Each row of a before or after table is a point. The points were changed in one or more steps. Then noise was added and the rows were shuffled. The steps act on how far a point lies along the listed directions, d1 being the first. What was done? A step turns or swaps two directions, mirrors them in a line or flattens them onto one, adds a multiple of one to another, or multiplies one. Angles are multiples of 10 degrees, from the lower direction toward the higher: turns from -170 to 170, lines from 10 to 170 but not 90. Use the fewest steps. Two steps may share a direction if one is a turn and the other turns, adds or multiplies; they go together, in the order done. Otherwise the lowest direction goes first.
In the rows, 128 means zero.

Directions:
(1): [174 114]
(2): [142 174]
Before (8 x 2)
[[ 99 170]
 [163 101]
 [158 139]
 [139 133]
 [ 96  96]
 [147  81]
 [135 190]
 [135  66]]
After (8 x 2)
[[ 80 163]
 [ 83 117]
 [123 174]
 [180  98]
 [147  83]
 [101 170]
 [137 135]
 [158 150]]
Steps: swap d1 and d2

Directions:
(1): [ 82 159 110]
(2): [144 119  73]
(3): [160 177 129]
Before (11 x 3)
[[193 144 133]
 [128 107 139]
 [165 113  77]
 [ 93 108 110]
 [ 72 111 136]
 [131  83 137]
 [122 141 156]
 [166 116 122]
 [143  86 119]
 [125 154 103]
 [130 135  96]]
After (11 x 3)
[[117 142 167]
 [ 75 107  65]
 [178 107 143]
 [106 164 127]
 [123 142 103]
 [174 110  93]
 [100 106  57]
 [170  68  87]
 [199 144 214]
 [159  70  96]
 [140  96 117]]
Steps: multiply d1 by 1.6; add -1.5 times d3 to d2

Directions:
(1): [154  85 104 166]
(2): [ 80 103 160 152]
(3): [ 96 104  84  96]
Before (11 x 4)
[[178 173 131 131]
 [ 45 142 139  94]
 [163 172 146 110]
 [ 52 133 129  76]
 [113  78 136 164]
 [193 107 113 153]
 [164 171 100 110]
 [190 137 130 130]
 [146 116 123 108]
 [114  79 135 166]
 [ 61 128 108 106]]
After (11 x 4)
[[ 64 133 136  90]
 [117  70 132 173]
 [120  73 131 174]
 [ 57 138 143 109]
 [180 143 126 117]
 [ 73 128 115 119]
 [152 175 144  98]
 [168 178 128 117]
 [146 120 127 105]
 [186 112 113 143]
 [156 182 106 100]]
Steps: add 0.3 times d2 to d1; multiply d3 by 0.7

Directions:
(1): [110 164 134 195 149 131 102 171]
(2): [113 113  89 161  68 155  98  98]
(3): [181  69 107 140 151 144 108 160]
(4): [140 103 162 172  91 112 188 138]
(5): [ 91  96 170  99  97 124  92 171]
(6): [178 176 128 106  84 151 128 163]
Before (8 x 8)
[[170 160  91  92 140 129 163  71]
 [ 80 144 200 123  78 117 157 126]
 [109 102  88  94 187 145 137  70]
 [145 176 116 146 137 117 186  96]
 [152 157  79 103 122 128 125 120]
 [ 37 172 217 137 139  86 120 148]
 [164 124  91 157 113 126 131  98]
 [142 139 175 133 110 114 178 173]]
After (8 x 8)
[[ 77  71 153 118 119 128 174  94]
 [136  83 145  91 114 135  91 186]
 [139 129 141 108  91 105 157 158]
 [144 131  73 124 112 170  70 142]
 [145  88 155  78  85 121 143 138]
 [211 104  79 139 147 172 102 125]
 [171  82 102 219 128 156  81 144]
 [118 143 159  92 154  96 123 145]]
Steps: add -0.5 times d1 to d5; turn d2 and d5 by -160 degrees; add -0.3 times d3 to d6; turn d3 and d4 by -160 degrees

Directions:
(1): [132 131 203 132 156 150 176 120 158]
(2): [115  89 111 144  99 128 195 174 106]
(3): [139 114 150 151  59  85 122 105 169]
(4): [148 110 131 154 162 106  97 196 168]
(5): [136 191 127 119  83 173 126 170 146]
(6): [112 175 140 203 137 106 130 127  90]
Before (9 x 9)
[[142 182 114 127 163 180 109 179 128]
 [150 110 109 123 123 118  82 135 155]
 [108 122 109 115  71 150 144 166 137]
 [157 110  98  78  83 145  59 138 161]
 [145 133 115  61  93 179 127 128 146]
 [139 116 130 143 152 148 143 184 128]
 [127  85  61 151 177 113 119 190  65]
 [ 96 111 126 139 129 100 165 124  86]
 [128 148  98 140 150 124  91 172 114]]
After (9 x 9)
[[153 196 146 152  85 138  98 143 180]
 [128 148 105 131  58 117 112  75 106]
 [136 164 139 167 150 119  85  90 111]
 [132 167 180 156 131 134 136 141 140]
 [135 121 117 170 107 129 154 196 122]
 [ 82  85 124 156  53 117 180 135 113]
 [123 165 152 165 105 101  79  46  87]
 [120 163 152 181 129 183 230 208  73]
 [109  94 127 106 127 141 209 185 110]]
Steps: turn d1 and d6 by -130 degrees; turn d4 and d6 by 50 degrees; multiply d2 by 2; turn d3 and d5 by -80 degrees

Directions:
(1): [ 55 165 148 132 157  91  93 164 146 134 112]
(2): [133 156 176 106 107 163 150 126 179  75  92]
(3): [191 117 138 137 173 122  73 164 116  97  98]
Before (12 x 11)
[[123 131 117 124 121 118 139 127 113 124 143]
 [116 127 144 134 110 133 149 124 137 116 126]
 [110 148 136 128 123 123 134 126 124 126 123]
 [146 107 114 124 106 146 153 111 123 119 147]
 [103 149 141 122 136 120 130 134 142 142 123]
 [105 131 130 109  72 166 194  95 157 126 152]
 [164 122 131 110  96 149 166  91 136 112 129]
 [ 89 131 125 120  57 140 202  79 143 153 165]
 [ 89 139 127 130 131 105 121 129 133 137 137]
 [ 75 142 137 116 121 125 152 123 146 143 128]
 [ 67 138 139 121 100 134 159 108 142 158 149]
 [ 71 141 115 114  95 131 166 103 135 156 152]]
After (12 x 11)
[[  8 168 140 128  92  95 161 118 157 167 152]
 [ 99 151 136 130 129 115 127 132 122 130 124]
 [ 75 150 136 129 134 102 117 136 143 131 129]
 [ 44 150 125 122 105 121 157 123 150 154 154]
 [132 114 117 125 112 140 147 117 125 120 145]
 [ 12 172 135 117 117 102 139 131 152 158 138]
 [ 12 165 152 126 123 106 131 135 153 165 138]
 [ 93 152 139 125 142 112 123 138 141 146 124]
 [101 128 137 140 120 119 137 131 131 128 131]
 [149 120 120 117 109 130 152  98 123 130 138]
 [ 38 158 140 121 138 103 133 140 148 153 125]
 [114 139 125 122 123 117 137 131 120 118 138]]
Steps: add -1 times d3 to d1; multiply d2 by 0

Directions:
(1): [132 131 115 133  89 177 152 168 136  82 199 140]
(2): [170 136  73 135 152 153 180 162 165 158  90 126]
(3): [ 96 160 166  99 179 168 146 120 154 132 147  68]
(4): [149 119 157  96  86  59 167 146 167 124 136  92]
(5): [125  87 148  91 190 111 132 188 109  97 124 161]
Before (14 x 12)
[[121 147 154  99 108 126 162 111 158 110 174  84]
 [131 143 165  78 113 163 165 176 177  80 181  82]
 [132 119 103 173 117 153 101 104 109 141 139 140]
 [122 150 154 128  81 101 108  87 138 142 139 106]
 [158 101  73 170  81 142 101 143  93  99 123 179]
 [166 152 138  45 171 137 231 169 178 116 154  97]
 [163 108  55 164  75 102 148 181 136  85 115 174]
 [100 170 126 134  73 161 136 104 147 126 165  81]
 [150  97  76 154 116  65 103 145  90 124  90 187]
 [147 136 126 106  89 159 200 194 180  97 172 103]
 [112 155 117 155  72 170  71  99 101 104 172 140]
 [128 145 123 144  81 130 118  91 119 120 165 130]
 [173 118  90 145 103 126 119 126 149 134 122 145]
 [ 88 111 184 135  82 143  80  99 107 108 202 124]]
After (14 x 12)
[[162 143  54 164 116 176 108 147 119 138  98 169]
 [146 122  97 168 100 152 119 122 121 126 155 141]
 [111 113 155  89 216 118  85 127 104 137  56 146]
 [ 83 119 160 121 186 106  68  90  88 154  64 142]
 [110 186 107 154  70 136 142  86 156 141 163  73]
 [125 162  94 180  90 181  95  72 124 135 127 106]
 [132  98  90 135 135  98 107 150  93 133  77 183]
 [168 118  98 127 110  94 137 149 144 151  95 154]
 [156 123  78 151 119 127 128 110 115 151 109 158]
 [141 130 125 146  94 122  86  82 132 135 138 128]
 [ 87 172 120 176  94 126  79  42 121 132 108  93]
 [ 97 120 197  52 207  73 106  86  79 123 115 136]
 [164 109  70 153 164 169 152 160 154 188  81 155]
 [144 101 119 101 179  82 127 129 110 131  78 159]]
Steps: mirror d1 and d4 in the line at 120 degrees; multiply d2 by -1; swap d3 and d5

Directions:
(1): [186 128  88 194 145 100 144 167 119 124 153 170 154 151]
(2): [ 61 110 111 207 125 157 125  99  84 157 120 133 126 122]
(3): [ 90 176 118 114 156 161 162 191 115 131 116  92 159 174]
Before (10 x 14)
[[118 127 134 120 122 124 122 109 124 125 123 134 117 111]
 [128 119 136 132 108 123 112 101 134 125 129 130 119 113]
 [148 127 121 136 128 119 123 134 135 115 134 141 131 135]
 [162 126 147  96 109 110 116 128 142 107 125 124 127 122]
 [192 119 100 160 140  86 141 155 126 119 150 165 143 149]
 [104 124 132 127 124 119 123  97 123 136 125 131 120 117]
 [151 112 143 110 128 108 118 111 138 126 142 132 113 102]
 [102 146 123 126 132 145 135 137 120 133 117 123 126 136]
 [143 121 116 149 130 112 124 116 120 128 136 150 141 127]
 [174 133 126 117 131 107 141 149 142 122 130 150 141 142]]
After (10 x 14)
[[149 141 101 158 146 116 141 154 117 127 140 148 160 151]
 [151 109 103 198 129 113 139 130 108 141 136 177 141 137]
 [ 86 130 131 143 142 146 135 129 107 145 130 109 129 123]
 [ 93 117 134 155 109 144 115 110 101 132 114 119 129 121]
 [201 115  58 248 157  84 157 182  97 129 162 196 166 170]
 [139 126 110 167 135 124 129 141 120 121 137 149 140 142]
 [ 97 148 136 121 123 147 128 130 127 128 119 105 130 135]
 [138 131 137  97 116 125 118 117 143 121 121 133 110 114]
 [ 96 145 139 104 128 140 131 122 121 127 116 116 122 121]
 [ 93 148 138  91 130 130 133 122 131 130 117 109 126 134]]
Steps: multiply d1 by 2; turn d2 and d3 by 150 degrees

Directions:
(1): [155 163 101 162 112 166 167  86 118  95 120 131 204 123 135  73 104 158]
(2): [ 37 149 126 151 139 103 132 100 116  90 177 176 111 142 113 138 124 179]
Before (14 x 18)
[[141 107 130 108 118 136 113 146 149 165 123 128  94 109 134 163 150 114]
 [158 119 138 118 115 145 120 134 136 142 113  87 107 117 128 126 131  99]
 [173  77 143  96 135 144 118 161 165 189  93  81 114 115 159 168 148  73]
 [ 14 137 125 121 148  99 106 117 108  94 177 191  64 148 106 159 133 158]
 [164  79 154 102 122 121  80 160 129 162 133  98  98 132 128 163 140  75]
 [213 166 115 145 100 184 147 106 126 119  81  79 213 104 147  69 109 102]
 [ 40 134 144 129 129 106 107 103 105  98 153 142  97 132  87 161 119 170]
 [ 25 143 140 143 121  77 121 115 115  99 184 196  98 168 131 163 135 188]
 [181  78 142  85 141 124 101 171 123 155  87 107 102 128 143 157 161  68]
 [176  80 160  88 140 101 105 166 125 174  86  88  91 136 127 137 157  80]
 [199 105 144 113 129 144 135 135 137 167  84  86 168 113 143 114 153 101]
 [175 106 159 109 117 123 106 161 149 162 105  96 101 132 117 148 161  96]
 [195  84 151 113 139 126 121 175 128 173  84  83 110 110 134 156 148  83]
 [169 100 140  86 135 124 108 182 164 144  98  93  94 112 130 155 159 104]]
After (14 x 18)
[[158 156 103 144 119 162 163 112 145  78 116 121 185 112 130  88 125 170]
 [ 84 149 131 160 139 126 160  77 117 100 149 154 178 129 124 105 136 186]
 [ 10 175 139 159 137  99 118  89 114  76 184 171 108 139 112 139 122 174]
 [171  95 150  88 116 136  91 153 125 162  82  70 109 113 111 156 129  86]
 [128 149 100 168 121 177 179  73 140 102 126 129 211 119 156  96 110 165]
 [120 151 121 149 111 149 145  93 125 103 136 116 139 122 122 103 113 142]
 [157 140 106 140 104 167 150 106 136 133 118 134 160 106 138 117 128 145]
 [156 146 100 153 124 162 165  88  97  78 110 146 203 131 143  82 121 150]
 [141 153 113 183 128 153 180  91 103  90 121 133 199 118 128  90 110 175]
 [161 147 115 157 121 147 170  84 101  97 106 123 201 138 129  58 116 160]
 [207  90 130  69 124 149  95 179 133 177  70  88  97 117 140 141 141  50]
 [202  86 155  80 104 109  95 190 144 192  87  96 102 140 160 164 154  70]
 [156 157 126 163 105 154 155  94 129 101 124 127 182 134 114  90 132 159]
 [172 135 113 158 104 168 137  92 109 102 137 117 202 130 131  88 104 134]]
Steps: turn d1 and d2 by 130 degrees

Directions:
(1): [101 157 111 138 117  75 158 103 163 136  65  96  89 120  91 129 131 161
  58  96]
(2): [153 112 116 107 166  92 159 126 147 107 171  94 111  65 123 104 162 199
 181 137]
(3): [ 45 146 148 160 121 155 172 112 137  89 177 178 111  84 102  97 115 108
 119 138]
Before (10 x 20)
[[109 143 116 136 113  85 136 108 146 155  46  98 104 153  96 149 135 141
   72  89]
 [210  76 100  84 178 146 108 145  95 105 217 132 146  88 163 129 135 151
  228 162]
 [ 93 152 130 123 130 121 137 120 141 129 102 107 131 128 125 129 135 152
   92 117]
 [172 102 145 113 159 169  92 147  98 104 195 151 179 120 163 150 132  98
  203 168]
 [ 95 147 133 132 109 100 178 111 165 102 127  99 106  74  97 116 147 146
  120 112]
 [101 153 131 133 105 104 128 117 136 138 121 145 122 132 120 127  97 136
   87 112]
 [154  92 125 121 153 157 115 116 122 119 176 146 152 126 151 124 137 133
  164 158]
 [151  87 153 134 142 160  96 161  97 123 181 155 166 129 168 123 123 104
  206 162]
 [ 87 134 123 131 119 111 137 103 144 120 134 139 125 116 120 113 133 132
   93 106]
 [ 93 153 117 134 104 130 144 140 152 114 107 135 108 134 111 147 112 118
   83 130]]
After (10 x 20)
[[ 61 147 146 143 114 120 201 107 165  75 176 127 102  40  91  93 147 141
  139 127]
 [114 126 118 143 115 138 118  97 138 141  89 142 130 166 123 143 115 112
   65 122]
 [198  86 117  88 169 103 114 142 120 139 149  83 140 115 144 134 171 181
  217 135]
 [ 70 126 134 135 132 131 153 106 140  93 193 161 128  81 122  90 137 132
  133 124]
 [111 132 134 112 151 134 139 131 133 116 153 112 142 105 140 115 146 163
  148 138]
 [ 98 136 144 164  91 133 100 134 120 156  60 148 136 184 130 150  92  74
   71 114]
 [112 133 141 125 129 124 135 128 125 115 194 158 134  96 134 107 109 146
  153 139]
 [ 99 129 129 125 132 154 155 152 142  84 191 154 120  90 125 121 126 130
  159 159]
 [118 156 133 145 101 133  93 120 124 144  55 140 147 185 122 183  98  66
   50 113]
 [152 148  80 123  98  91 100 107 130 169   8 105 104 190 111 183  90 109
   13  80]]
Steps: mirror d1 and d2 in the line at 50 degrees; multiply d3 by 2.5

Directions:
(1): [119 135  41 121 140 142  81  87 137  51 127 133 113 184 137  96 133 133
 118 136 109 157 116 176 132 119 136 197  97  85 110  86]
(2): [111 122 142 165 156 121 157 132 115 124 115 116  75 191 128 161 195 158
 120  74 105 116 143  98 201  98 120  99  60 144 161  95]
(3): [146 123 122 160 165 146 144 181 136 157 138  99 106 106 167  74 124 182
 137 224 128  76 128  98 163 152 159 168 131 121 130  76]
(4): [208 179 181  93 114 168 154 112 112 128 186  60 169 173 158 144 133 138
 160 128 119 163 148 142 119  97 122 137 141  99 159  96]
(5): [143 138 145 155 158 164 119  89 133 128 130 127 132  94 156  88 182 136
  94 158 125 156 110  91  62 140  28 101  64 128 101 139]
Before (14 x 32)
[[121 144 137 118 133 129 132 103 137 116 119 113 113 177 137 150 136 120
  120  81 108 146 139 129 141 102 121 120 100 111 138 123]
 [ 73  84  70 177 144  79 127 122 130 119  88 170  79 135  99 149 166 142
   92  96 128  99 119 124 184 140 145 112  74 145 138 131]
 [131 131  92 104 153 127 130 120 119  91 128 116 111 164 141 131 129 154
  138 123 115 124 139 156 176 128 142 158 113 109 125 101]
 [156 126 174 142 137 132 144 141 114 155 151 120 150 136 112 155 139 135
  142 129 123 118 127 112 132 144 123  77 128 120 156 129]
 [131 151 112 119 127 136 131 138 105 108 146 100 138 181 133 154 115 135
  147  95 119 149 125 155 175 111 177 156 141 110 145 100]
 [140 154 150 106 131 135 127 138 126 118 153  95 133 163 132 144 123 149
  151 125 144 134 145 153 140 116 166 127 144 119 154 100]
 [145 156 200 115 107 126 155  98 104 138 142 106 149 149 121 174 136 112
  146  51 121 125 132 129 129  99 108  70 135 144 157 135]
 [ 99 128  73  86  81 115 108 125 129 116 112 142 130 186 110 179  91 101
  144  61 114 121 135 192 182  98 197 157 148 126 143 123]
 [ 92  97 103 160 153 129 103 119 149 129  84 167 104 117 137 105 160 143
   92 138 134 125 110  89 119 138  88 110  63 143 115 140]
 [133 140  96 128 124 148 103 108 127  92 128 130 135 101 164  82 130 128
  129 187 126 135 123 128 123 131 127 149 137 104 136 121]
 [110  95 162 171 162 134 135 144 132 142  92 137  75 136 136 123 168 162
   95 137 126 100 129  85 153 135 100 109  87 153 143 113]
 [184 142 161 119 154 184 148 134 117 112 180  59 133 161 168 110 132 162
  140 152 100 147 124 121 147 118 148 151 125 101 147  66]
 [143 150 100 100 113 123 147 113 124  62 127 108 111 249 118 177 114 144
  164  77  95 107 145 164 239  71 212 170 115 128 176  65]
 [130 137 187 117  94 117 140 107 116 156 127 117 141 125 109 174 175 111
  113  60 131 156 147 106 112 112  91  40 116 168 161 170]]
After (14 x 32)
[[108 135 110 125 116 155  97  66 134 125 106 156 138 125 135 138 168  96
   90  79 116 165 109 135  79 116  45  92  61 141 105 164]
 [151 127 155  98 123 148 142 130 112 104 161  90 136 173 126 157 109 126
  144  85 107 152 130 145 159 108 175 131 151 114 154 101]
 [ 91 119 121 155 158 125 127 122 149 133  94 136  85 134 142 116 146 134
   98 118 113 117 124  97 141 131 107 116  82 127 117 127]
 [128 140 162 160 153 142 138 105 119 135 125 117 119 113 149 107 161 144
  118 126 120 101 111  97 119 129  79  93  90 142 127 115]
 [130 154 154 107 130 137 118 111 125 111 146 113 138 154 123 147 141 131
  134 102 145 157 139 147 108 115 124 102 123 126 142 129]
 [ 36  50 100 179 152  80 113 171 141 132  44 193  42 130  92 137 132 147
   89 110 131  63 123 106 198 150 164 122 113 172 135 132]
 [105 117 102 110 147 112 126 111 119 101 107 145 110 138 120 144 136 131
  122  94 121 129 132 144 155 133 114 117 105 132 115 142]
 [115 144 125 133 133 139 118 105 107 110 128 128 139 146 126 152 148 116
  115  76 123 173 111 132 122 119 104 109 102 127 123 142]
 [ 62  71  77 166 150  96 109 174 152 143  67 178  80 115 122 106 120 156
  108 156 139  71 116  95 181 151 169 138 103 153 124 126]
 [ 72 113 101 147 132 110 114  56 136  66  67 193  97 164  92 164 177 103
   88  39 108 137 107 111 139 101  70  76  31 176 118 161]
 [158 157 127  95  97 141 124 119 114 101 149 106 156 129 156 121 107 119
  158 157 125 140 141 149 142 111 163 146 179 101 164 119]
 [113 115 134 170 151 134 126 140 137 159 112 121  95  92 145  89 187 165
   94 168 127 105 128  74 132 149  97  92  82 160 135 122]
 [136 116 143 147 141 124 130 138 119 140 138 133 138 140 108 146 136 134
  133 130 121 114 121 120 139 147 131  93 121 117 146 126]
 [ 10  44  37 211 159  51 106 128 143 126  41 225  48  88  76 131 172 134
   59  99 136  75  99 101 179 170 128  93  52 173 109 165]]
Steps: multiply d1 by 0.4; add -1.5 times d2 to d4; turn d3 and d5 by -110 degrees
